Each row of a before or after table is a point. The points were changed in one or more steps. Then noise was added and the rows were shuffled. The steps act on how far a point lies along the listed directions, d1 being the first. Write out the steps. A step turns or swaps two directions, mirrors them in a line or flattens them onto one, adds a multiple of one to another, or multiplies one. Angles are multiples of 10 degrees, from the lower direction toward the higher: turns from -170 to 170, lines from 10 to 170 but not 90. Use the fewest steps. Two steps may share a direction if one is a turn and the other turns, adds or multiplies; they go together, in the order done. Otherwise the lowest direction goes first.

Directions:
(1): [-28  -4  56]
(2): [-45 -35 -25]
(3): [ 33 -51  12]
Before (10 x 3):
[[ -2 -16  10]
 [ 25  26 -10]
 [-21  16  -1]
 [-21 -12 -23]
 [ -2  -7  -3]
 [  9   7 -25]
 [  5 -20  36]
 [-40  35   0]
 [-36  -9 -22]
 [ -1  21 -39]]
After, 10 rows:
[[-22  82  10]
 [  1  27  17]
 [-29  26  27]
 [-78 119 -47]
 [  5  55 -30]
 [ 23 -37  -3]
 [ 19  30 -13]
 [ 11  -7   0]
 [-37  60 -23]
 [ 24 -81  -5]]
Steps: turn d1 and d2 by 120 degrees; multiply d3 by 3

Directions:
(1): [ -5   2 -43  -3  -5 -77]
(2): [ 40  44  43 -42   0 -24]
Before:
[[-15   0 -22 -26 -16   4]
 [ -8 -13  51 -10  23  82]
 [-26   4 -36  33   2 -28]
 [ 37  34 -20   0 -16 -47]
 [-11 -36 -45  21  -2 -30]
 [ 25  24  27 -15   8 -11]
 [-17 -28  18  27  15  59]
 [  9  22  77 -29  -7  53]
 [-45 -58   8  33  13 121]
 [ 16  18  19 -39  -7 -70]
 [ 43  39  41 -12  13  25]]
After (11 x 6):
[[-53 -50 -57  27  15 -20]
 [ -9   6  -7 -32 -14  19]
 [-46 -23 -52  10 -17 -66]
 [  5  29  35   7   8  41]
 [ 26  -6  41  -7   6  50]
 [-37 -43 -25  41  13  17]
 [-73 -80 -55  54   8  62]
 [  9  11  -9  -3   6 -45]
 [ 25  24  37 -44  -6 -53]
 [  5   7 -48  16   6 -59]
 [ 52  45  13 -12 -12 -14]]
Steps: mirror d1 and d2 in the line at 60 degrees

Directions:
(1): [ 21   6  16 -59  60 -23  43 -36 -19]
(2): [ 34 -37  44  21 -55 -12  26 -31 -43]
(3): [ 14  50  38  17  13 -57 -48  23 -31]
(4): [ 69  39  13 -23 -12  63  -6  23   3]
(5): [ -1 -45  21   7  44  41 -65 -29 -23]
Before, 14 rows:
[[ 98 108   5 -39  -7  27  11  41  15]
 [ 42  42  16 -43 -21  47  60  20  30]
 [  7  -5  39 -44  26  15 -34   2   0]
 [  4  42   2 -40  -4  28  34  13  33]
 [-13  -6 -16  -9  -6 -46  36   1   3]
 [-36 -27 -28  -4 -18 -46  88 -11   9]
 [ 34  34  -7 -57  13   1  79   7  18]
 [ 10  25  18 -80  91 -11  31 -71 -18]
 [-47   1 -34 -34  23 -32  72  11  46]
 [-32   7  -6  14   4 -87  25 -25   2]
 [-33 -33 -32 -16  -2 -32  74   5  38]
 [-17 -83  10  -4 -43 -39  56 -50 -37]
 [ 25 -60   0 -49  75  78 -41 -37 -16]
 [  4   7 -29 -28   2 -41  49 -10  57]]
After, 14 rows:
[[-12 -23 -23 -24  -2 -10  74  15  37]
 [ -2  26   4   3   6 -58  15 -10   4]
 [-12 -10 -26 -15 -25 -18  86  -2  11]
 [-30  11 -29 -43  18 -16  69  18  47]
 [ -4 -11  41 -35  33   9 -34  -4  -1]
 [-16  35   5 -35   1  11  33   6  33]
 [ 20  24 -10 -52  18 -14  80   3  20]
 [  8   8 -25 -30   3 -37  48 -11  53]
 [ 11  22  10 -33 -15  22  64   6  28]
 [ 13 -68  -4 -44  74  63 -41 -37 -19]
 [ 49  78  -3 -19  -1 -22  12  23  14]
 [ -1  -2  -7  -9  -2 -35  36   5   0]
 [ 11 -72  16 -12 -45 -10  55 -41 -33]
 [ 11  26  19 -77  87 -13  30 -70 -19]]
Steps: multiply d4 by 0.4

Directions:
(1): [ 88  -5  25  10 -13  33 -25 -50 -19  -4  34]
(2): [-15 -26  18  14 -49   4 -60   8  38 -69 -25]
(3): [  7 -16 -10 -25 -66  10  70 -23  57   9   9]
(4): [ -6  87  -8  32 -38  -5  -1 -39 -14   7 -49]
(5): [-50 -43  48 -19 -26 -13   3 -51 -59  15  -9]
Before:
[[-13  -4  -6  11 -11  16 -31   5  27 -43   6]
 [ 35   0  12   9 -22  -9 -11   2  20 -23   1]
 [  4   2 -21   5  28  -9  -3  18  -2   9   8]
 [ 65  17 -15   6  21  12 -23   2  -2   5  18]
 [ 17  13 -22   7  -9  -5  14   9  30 -12 -11]
 [ 27 121 -15  43  11 -11 -21 -18 -23  -4 -50]
 [ 31  10 -28  10  22  -5 -14  29   5  -9   6]
 [  9  13 -30 -23 -80  24  74 -20  87 -10   9]
 [ 28  17 -32   2  26   7 -23  39  25 -25 -14]]
After:
[[  7   4 -17  -1 -24  -7  26  -1  28  -7 -12]
 [-87  20 -41 -23 -38 -15  64  31  67 -10 -29]
 [ 53  94   7  24 -47   6  16 -73 -15   5 -31]
 [ 31  -6 -14   0   8   4   7  -5   2  10  22]
 [ -2 -15  19  -4 -37 -21   7  -7  15 -14  -8]
 [ -7 -11   0   5 -24  19 -22  -9  28 -40   8]
 [ 45 -14 -11  -7 -24   6  15 -15   9   0  16]
 [ 26 -22  10 -24 -37   5  26 -41  -5  22  13]
 [ 52 -10 -12 -15 -30  24  11 -14  33 -16   1]]
Steps: turn d1 and d5 by 70 degrees; turn d1 and d3 by 70 degrees

Directions:
(1): [ 29  22  31  25 -43  14 -78  43  32 -59  -6 -24  -9 -10]
(2): [ 41 -14   0  17  39  85 -16  10 -14  51   5  -9 -59 -24]
(3): [-87 -25  12  54 -33 -10   2 -15  14   7   9  -9 -71  -7]
(4): [ -2 -27  20 -49 -44  27  24  15 -39 -36  82  20  -8 -32]
(5): [-63  53 -41 -58 -12  63 -13  -6  26  -4 -29   7   8 -19]
Before (8 x 14):
[[ -41  -36   29   32    4   -7   10   -6   -6    0   38    2  -56   -2]
 [  57   -5   32   58   21   19  -18    3  -13   13   31  -16  -44  -19]
 [  77  -26   16   31   22  -23    9   21    8   21   45   -6    1   -1]
 [ -79   23  -15   54  -26  -12  -28    7   21  -24  -18  -30  -66    1]
 [  50  -37    7   36   27  -26   16  -16  -33   13   22  -10  -20   -2]
 [-121   23   -7   40  -45  -28  -15  -32   55  -10  -37  -19  -10   25]
 [ -54    4    4    2  -36   24  -20   -6   -3  -14   -5    8   -5  -22]
 [ -95    9   25   50  -79  -23  -24    9   62  -63   10   -2  -33   12]]
After, 8 rows:
[[ -34    8    1  -28  -55   22   -2   33  -30  -67   65   -4  -33  -28]
 [ -20   12   32  -46  -93   -3   -2   35   18 -110   71   25   39   -6]
 [  71   -6   33   54   28   35  -21    7  -18   19   36  -16  -48  -24]
 [ -96    1   14  -47  -96   -2   18   -9    1  -67   64   12   20  -11]
 [  63  -24   12   56   30  -26    3   14   21   36   24  -14  -15    5]
 [  29  -26   27  -29   15   15   18   13  -34  -17   62   18   -5  -10]
 [ -12   10    1  -32  -29   32  -16    3  -17  -24    6   16   30  -23]
 [  52  -37    6   39   30  -22   14  -16  -32   18   20  -12  -25   -2]]
Steps: multiply d2 by 1.3; turn d3 and d4 by 90 degrees
